Each wall is flat, endless, passes through zero and stands at right angles to its row. A trip goes straight from one point to another. Which walls does it cross, in order?

Walls:
(1): [-1.5 -1.2]
(2): [3.5 2.4]
(3): [2.5 3.9]
(4): [-2.6 -4.7]
Trips:
[-1.9 -0.9] to [ 1.6 -2.6] -> none
[-3.9 -1.2] to [ 3.7 -3.0] -> 2, 1
[-4.7 -1.8] to [-0.1 -7.3] -> none
[0.5 2.3] to [-2.4  6.3] -> none
[-2.4  5.0] to [10.8  0.2] -> none

Walls:
(1): [-5.8  2.2 -3.2 -6.2]
(2): [-0.3 -0.9 -3.4 -5.0]
(3): [ 4.0 -4.4 -3.5 -4.9]
(4): [ 2.7 -2.4 -1.6 -7.0]
(5): [-1.3 -3.5 -4.7  5.7]
(6): [-1.2  2.5  2.1  3.8]
Trips:
[-1.5  0.9  3.7  2.5] to [-2.4 -3.0  4.4  6.7] -> 5
[ 0.8 -0.2  3.3 -3.5] to [ 1.0 -2.6  3.1 -2.0] -> 1
[ 2.2 -0.7  0.2  1.7] to [-1.4  3.8  3.2  7.4] -> 3
[-0.7 -5.3 -1.4  3.7] to [ 0.3 -1.7  2.8  2.1] -> 6, 3
[-4.4  0.1  0.2  7.7] to [-2.6 -0.5 -3.0  3.0] -> 1
[ 6.3  2.4  2.2 -3.2] to [-0.4 -5.6 -2.2  0.3] -> 5
[-2.0 -4.0 -0.1 -1.6] to [-0.3 -4.0 -2.0 -3.1] -> none
[ 2.8  9.0 -3.6  3.7] to [-4.1 -0.3 -6.7 -1.6] -> 1, 2, 6, 3, 4
[ 4.1  5.5 -1.8 -1.9] to [-2.2 -0.7  2.9 -1.5] -> 3, 6, 2

Walls:
(1): [ 5.4 -1.2  1.8  0.5  0.9  8.4  3.6 -2.7]
(2): [2.9 3.3 1.9 0.6 2.4 0.4 2.2 0.0]
(3): [ 4.3 -4.3  2.2 -0.8  1.6 -1.3 -0.5  1.3]
(4): [-1.2  1.3  4.3 -6.4 -6.4  4.6 -5.4 -5.0]
(5): [-3.9 -6.0  3.0 -2.0  1.2 -1.9  3.6 -5.1]
Trips:
[ 2.3 -3.0 -0.7 -2.7  6.2  5.7  2.7  1.6] to [-1.9 -3.3 -1.7  3.7  3.6  0.0 -2.1  7.1] -> 5, 2, 1
[ 0.3  1.6  2.6 -2.0  0.1  4.6  5.9 -2.2] to [-4.1 -4.3 -3.0 -3.1  2.6  2.7  0.3 -1.9] -> 2
[  4.5  -5.7  -3.9   1.7   2.8   3.2  -0.2 -12.2] to [ 0.1 -0.1  0.6  0.8  3.9 -4.1  0.6  9.5] -> 4, 2, 1, 5
[ 6.8 -4.3  2.9  2.1  1.5 -0.8 -1.7 -1.2] to [ 2.6 -6.7 -2.5  2.1 -0.1  0.9 -2.3  2.9] -> 2, 5
[ 6.7  2.1  0.6 -2.7 -1.7 -1.7 -2.4  0.3] to [-2.6 -0.3  0.2 -1.9  2.8  8.7  1.4  1.1] -> 3, 5

Walls:
(1): [-6.6 -4.0  2.3  3.0  2.4 -6.7 -6.1  1.8  3.7  0.2  6.5]
(2): [-5.7  0.9  0.5  6.2 -1.3  1.5 -3.7  5.7  6.6 -3.6 -1.5]
(3): [-1.2 -1.3  1.8 -7.5 -2.8  4.0 -2.7  0.7 -1.5  3.3 -2.9]
(4): [-2.7 -0.3  3.4  3.4 -4.1  1.9  8.4 -0.3  7.4 -0.7 -1.3]
(5): [ 2.2  5.5  6.2 -5.4 -1.3  0.2 -0.5  4.5 -1.1 -2.8  1.1]
Trips:
[ 1.0  2.0 -0.5  0.2  1.9 -0.7 -1.9  0.4 -2.1  1.5  1.2] to [ 3.9 -6.7 -3.2 -1.7 -2.8 -2.0 -0.3 -0.9  0.6 -2.9  2.0] -> 5
[-0.5 -5.6 -5.9 -2.6 -2.8  3.0 -3.0  4.3  5.6  0.7 -6.1] to [-5.2 -8.0  2.0 -5.4  0.5 -6.0 -2.2  0.3 -0.5 -2.5 -6.4] -> 1, 4
[-1.7  4.8  0.3  2.4 -6.1  2.2 -2.6 -1.4  2.8  4.3 -4.7] to [ 1.0 -0.8  2.6  5.6 -5.1  4.4 -4.7 -2.3 -2.8  0.3  2.0] -> 4, 1
[ 0.7 -0.5  0.4 -3.7 -6.0 -6.0 -4.9 -3.2  6.5 -0.1 -1.1] to [-1.6 -0.4 -0.1  0.9 -2.6 -0.5 -2.5  0.3 -5.4  2.2 -1.9] -> 4, 5, 2, 1
[-4.4 -1.2 -0.9  0.1 -2.1 -3.3  0.7 -1.9  2.0  3.2  1.1] to [ 2.6 -0.9  2.9  4.3  0.2 -3.4  0.3 -0.7  6.1  6.5 -2.8] -> none
[ 1.2  1.4 -6.2 -0.2  1.0  3.8  1.1 -1.8  2.6  2.7  5.7] to [ 1.0  8.9  2.8 -5.4 -0.8 -0.5 -3.2 -2.4  3.4  4.5  0.0] -> 3, 5

Walls:
(1): [ 7.3 -2.5  1.7 -3.7 -1.3  4.1 -0.4  3.3 -2.8 -0.1  3.7 -4.3]
(2): [ 1.4  3.0  4.3  4.1  2.7  3.2 -0.2  4.1  2.2  3.6  1.0  4.5]
(3): [-5.6  1.1 -0.2  2.7  2.5 -3.7 -2.0  2.7  0.4 -1.6 -1.6  3.1]
(4): [-0.4 -2.7  5.2  1.1  4.1  0.7 -3.0  0.8 -6.7  0.2 -6.1 -1.6]
Trips:
[ 2.4  3.3  3.8 -2.2  3.5 -0.2 -0.8 -4.8 -3.8  2.5  5.6 -3.1] to [ 0.9  5.2  5.7  2.5 -4.6  3.6  1.2  3.9  1.0 -4.2  1.5  3.0] -> 4, 3
[ 2.4 -3.3 -3.0  2.6 -0.1 -1.7 -1.9 -1.2 -4.4  4.5 -0.5  1.3] to [ 1.3  0.4 -2.2  5.5  3.4  0.9  4.9  1.2  1.5  3.3  3.0 -2.5] -> 2, 4
[-1.3  1.7 -0.9  1.3  4.4  6.4  1.8 -2.5  2.1 -0.5 -3.4  4.4] to [ 1.9  1.7  3.1 -2.9  0.8 -1.3 -3.1  1.6  1.1  1.6 -2.7 -5.7] -> 3, 1, 2
[ 1.0  7.2 -2.6  4.3  0.6  2.4  2.4 -3.2  3.8  2.7  0.0  1.4] to [ 5.2  4.8  6.1 -0.8 -4.0 -5.5 -3.7 -1.9 -1.8 -2.0 -4.3  2.5] -> 4, 3
[ 7.1  4.2  3.7  1.8  1.8  2.2  2.0 -2.4 -0.3  5.1  2.9 -0.4] to [-2.1 -2.8  3.3  1.9 -2.7  1.4 -2.2  6.5  4.4 -5.6  7.0  3.4] -> 3
[-1.3  6.6  4.5 12.8 -1.7  3.7  1.5  3.0  2.7 -4.3  0.9 -3.6] to [-0.9 -2.0 -8.0 -3.0 -1.6  1.2 -4.0  1.2 -0.7  2.7 -0.4  0.5] -> 2, 1, 3
[ 0.8 -0.3  4.8 -1.7 -0.4 -4.0 -0.4  7.5  0.1 -2.9  3.1 -1.7] to [ 3.4  4.9 -1.4  1.3  4.6 -5.5  1.5  1.4  6.8  0.6  5.0 -3.2] -> 4, 1
[-0.6 -3.3 -1.2  4.0  5.1  6.3 -3.2  0.5 -1.9 -2.6  5.2  0.3] to [ 1.1  1.2  2.2 -1.3  4.4  1.6  5.5  6.0  0.0 -5.5  8.4 -0.8] -> 4, 3

Walls:
(1): [-0.3  4.9  4.9 -3.5  1.9  4.2  2.3  2.0  3.7  5.0 -1.5 -6.3 -3.2 -5.1
 -0.4 -8.6  1.0 -0.1]
(2): [-1.4 -2.2  3.5  1.5  0.0 -4.7  1.2 -6.0  6.7 -2.1  1.8 -4.1  0.7 -2.4
 -1.4 -0.7  0.2  3.9]
(3): [-1.7  0.3  3.6 -1.2 -5.3  1.8  8.1  5.7  7.2 -1.1 -5.6  1.2 -1.6 -1.5
 -1.9  1.8 -2.9 -4.0]
(4): [-5.7 -1.6  6.9  2.0 -1.7  5.5  1.2  1.7 -0.2  0.1  1.1 -4.3  3.2 -0.1
  2.1 -5.4 -5.1 -3.8]
(5): [ 1.8 -2.2  1.4  0.6 -2.8 -7.8 -1.1 -3.1 -0.5  0.2 -2.6  3.9 -4.7 -3.4
  0.6  0.3  0.8  0.0]
(6): [ 3.4 -0.5  3.6 -4.4 -1.3  2.9 -3.8 -5.4 -0.8 -0.9  0.8  0.8 -0.2  0.6
 -0.3 -4.0  4.7  0.9]
(7): [-2.0  4.7  1.7 -0.8 -2.8  1.1  2.1  0.4  0.0 -1.0 -3.7  2.2  6.0 -6.4
 -2.6  4.1  0.6 -5.2]
(8): [ 3.3 -1.3 -7.8  2.3  1.6  5.1  0.1 -5.5  2.6  2.5 -0.6  0.9 -0.3  0.5
 -4.5  8.2  0.9 -8.0]
(9): [ 2.6  3.7 -3.0  4.1  0.4 -2.4 -3.5  3.9 -0.9 -8.1  0.1 -0.6 -1.5 -1.6
 -2.7  0.0  2.2  1.6]
(10): [ 4.4  4.2 -1.7 -3.7  6.0 -1.5 -0.2  2.5  0.9 -6.1 -7.4 -1.0 -3.3  2.5
  1.1  7.8  0.2 -3.1]
(11): [ 5.5  3.4  0.5  1.1 -7.4  0.6 -3.4  1.3 -1.9  3.8 -2.3  2.1  0.4  0.0
 -3.8  0.1 -3.1 -4.2]
(12): [-2.3  3.9 -6.1 -1.6  2.9  1.0  0.1 -0.8  0.0 -3.8  0.6 -6.8 -4.4 -3.9
 -1.3  1.4  2.0 -7.7]
Trips:
[-2.0 -0.6  0.4 -0.3 -2.6  0.6  3.9  2.8  8.2  5.9  0.5 -0.3 -4.4  3.1
  1.5 -1.7 -0.8 -3.9] to [-2.9  0.6  2.7 -1.7  3.2  2.1 -3.1 -1.6 -2.1  0.7  0.1 -3.6  2.2 -2.6
  0.4  5.8  3.6 -3.6] -> 7, 11, 10, 2, 6, 3
[ 2.1  0.5 -3.3 -0.5  1.7 -7.5  1.2  3.0 -3.0  2.3 -2.5  0.8 -1.2 -9.2
 -0.6 -3.7  2.7  4.2] to [ 0.1  2.2 -1.1  4.1  0.2  3.6 -2.5 -2.6  1.2 -4.7 -2.9  4.0 -3.1  3.3
 -0.9  1.4  7.4 -6.5] -> 10, 2, 11, 6, 8, 1, 3
[-1.7 -2.2 -3.1  5.1  2.4 -2.4 -4.5  0.5  1.8 -0.9 -0.7 -4.0  4.4  4.7
  1.9  4.8  1.1 -1.8] to [ 3.3 -1.0  2.9 -3.1 -1.3 -4.5  2.9 -4.0 -4.5  2.4 -2.8  2.4 -1.2 -3.2
  4.8  4.6 -0.7  2.9] -> 5, 12, 9, 7, 8, 6, 11

Walls:
(1): [-1.7 -1.8  1.0 -2.6 -2.7  3.5 -1.9 -5.1 -1.9  1.3  5.4 -3.6 -2.5 -7.6
  2.5 -7.9 -0.5 -4.2 -0.4  0.4  0.8  3.9 -3.2 -3.3]
(2): [ 2.8 -2.6 -3.8 -0.2 -2.1  2.6  4.5 -4.2 -3.4 -2.7  3.5 -4.6  0.4  3.7
  0.5 -3.0  3.7  0.1  3.3 -4.1  3.5 -3.4  1.8  1.7]
(3): [-1.7 -3.2  1.5  2.3 -3.7  6.3 -0.3 -0.8 -4.9 -3.9 -3.7  7.0 -4.2 -4.7
 -3.1 -1.3  1.3 -2.3 -0.2 -3.1 -1.0  7.4  0.3 -1.2]
(4): [ 4.9 -0.7  4.3 -0.1  1.1 -0.3  7.1  4.1  1.1 -2.4  0.2 -3.5 -7.0  0.1
 -1.4 -6.7 -2.3  2.1  2.9 -1.8  9.9 -4.2  0.0  2.8]
(5): [-5.4 -7.7  1.2  5.3 -4.0  3.3 -4.1  2.1  2.4  2.2  0.5  4.5 -5.0  3.9
  1.3  3.7  0.7 -3.4  1.2  2.0  5.0 -1.7 -1.5 -1.5]
(6): [ 0.2  4.1 -6.1  1.0  7.4  2.8 -0.5  1.9  3.7  0.3  0.4 -1.6  4.4  0.4
 -1.8  2.2 -2.1  1.3  3.7 -1.1  6.1  1.3  7.4 -0.3]
Trips:
[-0.9  3.1 -4.8 -3.0  3.2  0.3 -1.0  5.3 -2.4 -0.2  0.4 -2.5  2.0 -3.6
 -1.0  3.1 -6.3 -0.6  4.9  1.7  4.3 -1.8  1.1 -0.1] to [ 2.7  4.2  0.3  1.2  1.4  4.6 -2.6 -7.6 -2.7 -3.7  2.8  6.9 -4.7 -5.3
 -4.1  0.7 -0.8 -0.6  5.8  6.5 -1.8  0.2  3.4  0.6] -> 1, 3, 4
[ 5.0  2.7 -2.9  2.8  2.8  2.7 -5.2 -0.8 -7.8  1.1 -0.4  5.5 -2.3 -4.5
  1.5  1.6  1.9  1.2  4.0 -2.6  4.5 -7.9 -0.7 -0.2] to [-1.6  1.1 -0.1 12.3 -2.5 -0.6 -0.1 -0.4 -0.4  1.6  1.1 -4.6 -0.1 -6.0
 -6.5  4.7 -5.1 -1.7 -2.2  0.7  0.4 -0.4  4.6 -1.9] -> 2, 4
[-0.3  3.5 -0.4  2.3 -3.8  1.0  4.4 -1.3  0.2 -2.9  1.7 -1.1  5.4  0.2
  0.1 -4.5 -0.5  1.1 -3.6  2.8 -0.5 -0.1  3.0  2.1] to [-2.8 -1.9  1.5 -2.6  4.9 -2.0  5.3 -3.9  2.5  0.9  8.6  1.1 -0.9  0.7
 -1.9  0.9 -6.1  3.8  0.7 -5.9  4.7  0.8  3.0  2.7] -> none
[-1.0 -0.1  3.3 -3.0  4.4  2.9 -4.3  0.4  5.2 -6.1 -3.0 -6.6  2.6 -3.4
  0.0 -3.3  3.1  5.5 -1.6 -2.6 -4.6  0.8  5.2 -0.6] to [ 0.1 -2.0  0.3  6.9 -0.6  1.6  4.3 -3.5  0.1  6.8  1.0  2.1 -1.1 -1.7
 -3.3  1.4  0.9  3.5  0.1 -5.4 -0.7 -4.0 -6.8 -5.9] -> 3, 2, 6, 5, 4
